Each row of a before or after table is a point. One or more steps were done to the points. Then noise was added and the rows were shuffled. The steps act on columns, c1 being the first. Write out the steps. A step turns or swaps two columns, mirrors them in a line or flattens them onto one, adds a multiple of one to another, or multiplies or shifts one. Angles are multiples of 10 degrees, from the lower column toward the higher: turns from -170 to 170, lines from 10 to 170 but not 90. Use the fewest steps. Two steps may share a column if one is a turn and the other turns, adds or multiplies; they go together, in the order done. Otherwise the lowest column goes first.
(in the rows, 128 means zero)

Before (9 x 3):
[[127 109 137]
 [102 127 152]
 [ 96 106 167]
 [162  89  62]
 [ 99 132 169]
 [197  91  72]
 [106 142  95]
 [ 84 110 118]
 [136 180 163]]
After (9 x 3):
[[ 79  68 109]
 [131 190 124]
 [ 78  73  74]
 [171 159 146]
 [148 107 171]
 [102 119 164]
 [140 112 119]
 [186 124 146]
 [155 139 142]]
Steps: turn c2 and c3 by -30 degrees; turn c1 and c3 by -110 degrees

Before, 14 rows:
[[129 207 125  81]
 [108 107 100 137]
 [158 154 157  65]
 [169 161 123 116]
 [111 156 132  62]
 [ 80 128  62 144]
 [ 90 129  40 141]
 [103 189 161 100]
 [128 129  93 136]
 [140 189 162  68]
 [129 135 122 114]
 [146 134 101 105]
 [160 151 156  86]
 [105 118  80 128]]
After:
[[121 127  81  56]
 [129 140 129  69]
 [127 134 154 130]
 [126 130  90  83]
 [127 127  59  43]
 [123 161 126  77]
 [131 129 103  60]
 [134 136 156 106]
 [126 151 160 152]
 [129 150 161 118]
 [130 141 119 108]
 [129 128 122 105]
 [126 120  99  94]
 [129 130  37  12]]
Steps: multiply c1 by 0; multiply c2 by 0.4; add 1.5 times c3 to c4

Before:
[[142 124  99  87  81 143]
 [104 137 154  78 141 107]
 [112 133 142  52 130 137]
 [149 130 159 139 143 146]
 [136 128 127 147 116 147]
 [150  95 159 139 139 139]
 [143 117 150 112  99 129]
 [149 130 157 130 138 118]
 [146 119   7 127 115 132]
 [130 126 138 146 102 147]
 [151 135 143 137 136  94]
 [107  96 155 119  97 141]]
After:
[[132 157 145 101 155 117]
 [142 155 183 137 136 175]
 [105 123 137 126 170 142]
 [147 162 100 138 146 125]
 [140 149 136 140 163 144]
 [137 160 141 107 135 124]
 [151 163 114 153 136 103]
 [146 158  95 106 139 127]
 [145 147 221 126  40 130]
 [105 165 102 172 138 162]
 [109 163 117 158 135 196]
 [152 126  98 107 146 124]]
Steps: shift c2 by 30; turn c3 and c5 by 130 degrees; mirror c4 and c6 in the line at 120 degrees

Before:
[[148 143 115 137 122  91 204  79]
 [133 197 160 140 131 125 101 128]
 [115 133 186 148 126 126 174  49]
 [103 171  70 104 156 120 168  87]
 [150  58 162 115 143 162 142 111]
 [ 96 106 139 108 107 178 129 127]
 [119 119 177 106 104 103 153 104]
 [ 62 166  71 111 177 141 111 138]
 [159  93 167 171  79 125 127 100]
 [132  92 139  71 121 219  90 125]
 [148  82 171 123  91 132  77  92]]
After:
[[117 207 182 109 122 110  85 158]
 [158 137 166 106 100 128 123 184]
 [132 147 158  80 140 151 146  72]
 [153 176 117 110 131 125  47 138]
 [129 126 135 194 123  71 205 130]
 [150 155 177 155 108 149 171 174]
 [118 150 179 153 101 134  93 128]
 [ 57 132  74 122 136 121 152  88]
 [151 125 168 170 160  88 132 184]
 [101 121 141 154  85  79 152 140]
 [ 97 177  71 121 137 118  90  97]]
Steps: add 0.7 times c1 to c5; turn c2 and c4 by -150 degrees; turn c2 and c8 by 110 degrees; turn c6 and c7 by 150 degrees

Before (9 x 9):
[[ 88 124 106 106 133 127 142 125 148]
 [128 137 139 109 138 167 128 101 138]
 [125 132  86  81 120 133 116 104 163]
 [144  93 157 125  73  79  99 138 184]
 [166 162 189 121  69 105  91 170 120]
 [103 101  93  82  94 158 147 114 147]
 [ 99  99  89 104 113 137 106  96 132]
 [137  98  86 162  99 126 117 122 181]
 [101 116 109 101 132 171 107 137 155]]
After, 9 rows:
[[144 190 157 125 100  78  72 114 149]
 [129 128 140 186 129 168 138 101 137]
 [101 155 109 175 104 173 133  62 141]
 [102 149  89 198 104 140 116  98 110]
 [ 87 144 101 173 142 128 132  79 142]
 [127 146  87 237 114 130 120  36 156]
 [104 160  91 230 150 158  93  30 123]
 [164  95 190 111  92 106  72  87 142]
 [141 186  88  67 119 127 101 208 148]]
Steps: mirror c2 and c9 in the line at 70 degrees; multiply c4 by 3; turn c4 and c8 by 130 degrees; swap c5 and c7

Before, 12 rows:
[[124 179 146 150 145 135 136 131  70 137 111]
 [132  66 139 245 172 195 167  66 117 187 120]
 [164  97  76 119 229 100 142 133 144 129 164]
 [190 130 110 171 128 101 118 133 109 136 113]
 [118 103 150 166 145 150 119 169 126  97 178]
 [137 101 147 163  89 104 106  92  73  83 118]
 [ 92 116  97 181 121 116  93 182 118 103 115]
 [ 98 154 175 135 115  92  50 141 185  97 127]
 [110 127 107 206  89 117 152 121 100 120 144]
 [158 140  93 214 189 122 103 115 101 129 142]
 [142 113 105 105 114 155 108 108 154  98 146]
 [118 133  86 134 134 135 127 148  66 183 171]]
After:
[[103 114  98 109 105 182  91  94 158 143 102]
 [177 125 108  99 160 167 123 111 111 124 119]
 [188 100  82 107  70 121 148 155 152  63 129]
 [135 101 141 106 124 160 107 128  67 191 102]
 [104 134  82 139 155 133 126 152 115  81  60]
 [128 102 153 148  92 160 122 157 179 133  83]
 [172 144  96 120  92 218 103 143 107  89 105]
 [130 180 150 136 123 145 135 115  89 109  90]
 [145 115 104 156 123 103 110 151 131 154 152]
 [106 153 176  91 107 133  47 123 176 161 172]
 [130  65 144 193 130 241 169 159  85  56 160]
 [106 128 106 121 147 202 150 148 114 161 103]]
Steps: turn c5 and c10 by -140 degrees; turn c1 and c5 by 20 degrees; swap c4 and c6; turn c8 and c11 by -120 degrees; turn c9 and c11 by 50 degrees

Before, 11 rows:
[[128 172 115 110  91 137  46 133 119 189  85 144]
 [136 198 112  94 122 141 112 100 128 171 109 145]
 [ 52 130 114 164 166 102 134  95 169 119 163 153]
 [100 173 191  99  89 160  59  88 110 125 103 151]
 [123 162 142  97 133 165  64 129  82 155 126 147]
 [ 64 128  81 127 161 101 113  23 120 100 139 138]
 [130 153  97 109  91 138 106  53 106 218 146 121]
 [100 100 140 187 157 127 160  68 134 147  89 150]
 [ 92  89 161 118 173 110 133 122 176 154  94 151]
 [ 71 167 177  95  95 126  93 127  73 121  92 135]
 [ 83 142 140  89  77 160  94 109  95 100 110 176]]
After:
[[117 127 119 127 170 136 214 133 117 183  86 138]
 [131 125 176 113  92 111 151 120 175 115  95 162]
 [127 129 202 137 171 125 135 126  73 164  91 147]
 [119 131 112 131 145 141 173 102 127 128 112 160]
 [109 126 170 108 196 161 113 106  95 168 108 164]
 [135 129 140 126 138 167 173 130  80 179 127 164]
 [118 130 155  76  88 126 135  70 135  90  87 101]
 [105 130 108 144 168 136 221  52 105 117 144 129]
 [ 50 129 149 120  97 100 107  19 122 154 141 145]
 [ 67 127 175  91  87 101 116  94 171 126 161 126]
 [159 126 189 123 178 161 146  86 111 191 106 149]]
Steps: turn c1 and c3 by -50 degrees; multiply c2 by 0; turn c4 and c12 by 120 degrees; turn c5 and c12 by 160 degrees; turn c7 and c10 by -110 degrees

Before, 12 rows:
[[ 87 181 148 128 134 112 147 151 127 147  67 136]
 [143 102 154  82 115 166 150 132 141 131 149 134]
 [159  76 173 130 129 176 146 126 153  86 124 132]
 [156 102 138 115 131 147 155 104 188 111 130  96]
 [174 102 135 135 144 140 150 112 142 123 140 153]
 [122 188 150 129  94 148 121 110 118 130 102 128]
 [130 134 144 135 140 135  43 162 144 124 136 149]
 [142 110 134 147 128 167 143 147 169  96 174 137]
 [106 188 171 128 139  99 120 146  88 134 110 104]
 [154 111 125 116 162 195 152 119 146 109 131 115]
 [139 130 130 161 105 144  81 174 121 153 121 113]
 [ 73 160 159 151 126 130 112 114 109 165 109 119]]
After, 12 rows:
[[184 103 159  72 126 116 125 121 110 170 117 119]
 [156 142 172 117 129 160 135 118  88 186 133 105]
 [123 109 129  19 156 144 144 171 122 136 141 114]
 [147 149 150 118 150  93 134 132 117 186 145 127]
 [103 136 137 182 116 100 117 125 187  97 140  94]
 [103 116 155 227 133 102 141 158 142 103 118 135]
 [196 131 147 151 134 156 113 131 128 184 159 136]
 [102 151 173 150 115  99 111 166 156  63 145 132]
 [103 141 126 178  80  91 119 174 146 101 136 114]
 [ 84 122 135 147 106 116 109 125 142 100 139 156]
 [122 135 144   8 123 154 186 155 142 129 122 148]
 [ 94 151 134 119 125 119 106 170 168 102  95 136]]
Steps: turn c1 and c11 by 150 degrees; turn c2 and c10 by 70 degrees; turn c4 and c7 by -140 degrees; multiply c4 by 2; turn c6 and c8 by 50 degrees; turn c5 and c6 by 160 degrees

Before (9 x 14):
[[160  94 126 124 144 143 121 160 113 149 139  87 137 152]
 [132 123 129 119  78 116 149 108 141 134 136 137 111 113]
 [130 169 126 113 138  92 134 138 134 148 121 182 112  95]
 [128 160 158 128 109 113 146 149 137 135 118 135  94 116]
 [115 127 131 127 148 132 114 150 112 159 161 106 134 159]
 [169 125  79 152 117  81  89 152 129 150 133 100 126 128]
 [119 137 130 119 141 142 139 148 156 184 154 106 137 123]
 [150 113 126 158 135 117 131 143 123 139 154 104 134 124]
 [116 115 106 132 134 144  90 112 114 135 136  76 129 117]]
After (9 x 14):
[[120 117 128 136  74 118 136 142 118 137 143 143 121 116]
 [118 142 131 101 152 134 109 152 132 160  95 108 139 142]
 [130 139 126 148 133 116 143 148 117 139 106 104 106 150]
 [128 152 127 103 147 141 126 131 102 149  94  86  93 137]
 [121  97 130 129 137 141 172 147 129 185 100 104 136 119]
 [141 108 126 149 135  92 157 120 165 148 122 183 132  99]
 [101 146 107 141 147 133  27 143 121 136 138  82 130 126]
 [127 127  79 140 130  56   7 125 123 150 105 104  85 148]
 [104 109 159 138 104 128 161 111 156 134 109 154 121 122]]
Steps: turn c12 and c13 by 30 degrees; turn c1 and c13 by -70 degrees; turn c2 and c9 by 110 degrees; add 0.5 times c3 to c6; turn c4 and c14 by 60 degrees; turn c5 and c7 by 20 degrees; multiply c7 by 3; turn c8 and c11 by -110 degrees

Before, 11 rows:
[[ 79 116 170 118 109 163 135 136  94  41 127 174 118  66  63 181 132 105]
 [ 86 181  79 129 134 111 153 113 169 142 112  68 166  90 139 151 119  50]
 [125 104 110 113 120  86 152 121 159 114 166 103  92  61 141 188 182 149]
 [163 101 101  98 173 123 100 141 135 131 185 122 154 106  62 127 101 100]
 [168 109 131 121 119  96  94 114 114 105 182 105 130 157 153 154 180  92]
 [113 180  67 140 164 103  81 205 119  82  97 106 170 145 142  98 181  85]
 [103 117 141  82 129 163 139 190  82  92 148 108 175  81  92 106 160 118]
 [125 165  95 108 136 159  58 128 109 125 164 163 145 129  86  95  97  91]
 [113 141 127 137 161 160 101 120 151 126 161 168 138 141 127 179 147 139]
 [ 92 185 103 104 127 162  82 157 153  58 137 119 172 129  74 198 137  62]
 [ 81 123 168  58 143 121 146 111 181 113 174 126 124  85 164 122 141  60]]
After (11 x 18):
[[153 138 102 106 124 147 149 116 182 117 157 102  96  76 150 194 183 145]
 [160  61 116 101 173 108  97 146 143 125 183 120 153 109 132 128  97  97]
 [121 131 168 137 164 122  99 122 142 127 164 167 136 142 110 178 144 146]
 [ 92 162 135  59 143 171 141 118 195 110 173 128 125 101 148 125 140  62]
 [153 102 167 103 130 113  60 133 109 123 167 163 149 122  86  94  97  93]
 [ 70  61 163 118 110 159 132 134 118  42 126 168 110  62 114 185 130 106]
 [138 144  84 120 120 110  90 117 103 111 179 105 126 153 152 155 181  88]
 [140 102 181 107 133 147  82 155 152  56 139 120 170 127  48 195 136  63]
 [171 157 154 134 136 176 153 116 184 133 110  73 170 103  82 150 113  50]
 [100  94 170  83 134 135 135 196 105  92 143 103 171  72 129 111 153 125]
 [184 163 133 143 154 153  78 207 115  87 102 108 177 144  81  99 180  80]]
Steps: turn c1 and c6 by -120 degrees; turn c1 and c3 by 110 degrees; turn c2 and c15 by -70 degrees; turn c9 and c14 by 20 degrees

Before, 8 rows:
[[114 141 113 149 181 181 130  23 151 154 157 113 123 145 133 151 129  99
  143 149]
 [146 115  91 225 163 116 153 132 133 157  95 125 123 145 105 137  99 121
  128 174]
 [ 92 102  98 130 139 137 154 161  84 159 107 145 136  90 152  64 127 184
  149 134]
 [138 146 133 107 146 177 124  78 144 149  77 102 141 146 159 150 129 112
  141 155]
 [127 148 129 115 140 138 142 162 180 172 105 163 135 144 156 134 109  90
  138 114]
 [ 80  94 110 101 196 145 108 164 134 157  81 157 101 121  40 115 136 197
   36 139]
 [155 154  86 178 171 197 154 119 144  91 154 117 143  94 124 123 110  92
  148 123]
 [132 139  92 149 154  91 133  93 148 157 107  81 132 112 166  99 125 132
  153  47]]
After:
[[128 152 127 111 141 136 122 157 191 134 102 170 101  84 155 130  87 101
  134 113]
 [ 82  95 112 118 195 146 119 166 162 150  75 159 173 105  39 113 179 180
   35 137]
 [143 120  91 228 165 119 121 124 107 124  96 123 122  90 120 137  54 113
  124 169]
 [134 142  89 142 152  89 129  92  94 157 105  81 133 111 167 106 113 115
  154  47]
 [ 92 104  95 126 142 138 147 158 103 179 105 148 174 124 156  64  61 140
  154 137]
 [138 153 135 104 145 178 126  78 216 124  84 103 119  97 154 151 134 105
  144 154]
 [155 155  88 178 168 198 139 121 246 144 152 119 102 174 138 120  61  81
  147 126]
 [109 141 113 146 180 181 136  20 231 126 160 108 106 100 135 146 121 113
  140 154]]
Steps: turn c13 and c18 by -60 degrees; add 0.3 times c3 to c18; turn c4 and c15 by 10 degrees; add 1.5 times c6 to c9; multiply c7 by 2.5; turn c7 and c17 by -70 degrees; mirror c10 and c14 in the line at 150 degrees

Before, 9 rows:
[[219 141 126 101 131 143 164 135 102  94  90 159 124 166 173  68 156 137
  151 101 179 140 116  88]
 [141 134 159 119 148 168 118 144 109 157 140 120 136 143 152  88 136 151
  145 142 121 143  92  91]
 [185 150 139 115 185 157 125 110  80  82  98 139 125 151 179  77 132 130
  130 117  98 189 106 110]
 [ 97 123 110 177 105 134 112 112 119 118 145  41 184  86 186  93  91  85
   88 112 190 156  84 146]
 [104  49 125 192 109 152 136 128 129 156  91  88 120 185 132 168  64 117
   61 162 126 131 183 176]
 [ 68 135  89 144  95 152 118  56  91 132 171  68 199 122 184 110 109  93
  105 134 246 165 117 117]
 [119 130 142 143 141 168 165 163  89  85 111 167  90 156 143 104 148  88
  145 114 115 148 130  97]
 [172 118 107 116 114 162 140 142 106 110 147 183 113 126 187  99 169 115
  164 127 142 182 125 122]
 [ 82  35 108 131 131 154 104 157 123 168 104 102 149 169 127 158  55 105
   90 107 175 118 211 186]]
After (9 x 24):
[[186 151 136 114 186 154 125 147  77  82 100 136 129 131 177  79 131 131
  130 154  97 192 109 108]
 [170 115 107 120 115 162 141 170 103 109 148  90 125 120 187  99 170 141
  168 128 141 183 124 123]
 [217 144 122  98 132 137 161 152 100  92  91 108 127 139 175  70 158 123
  149 177 174 140 114  89]
 [118 128 144 139 140 166 165 148  90  86 113  77 113 113 146 102 144 169
  148 160 119 150 128  97]
 [140 134 157 116 150 165 123 114 113 159 139 117 129 155 154  88 136 117
  145 132 125 148  94  90]
 [ 79  35 111 132 131 152 104  92 123 169 102 117 135 124 129 156  57 154
   89 173 176 117 212 186]
 [104  52 127 188 110 155 139  93 127 154  92 146 126 177 129 172  63 172
   61 151 125 132 185 178]
 [ 68 133  91 141  94 148 117 117  90 132 169 221 157 111 184 107 108 159
  106 120 248 164 119 115]
 [ 96 119 106 179 106 135 112  57 116 120 141 182 152  75 183  91  92 143
   88 107 195 155  83 146]]
Steps: turn c8 and c12 by -120 degrees; multiply c13 by 0.4; turn c14 and c20 by 130 degrees; turn c14 and c18 by -150 degrees
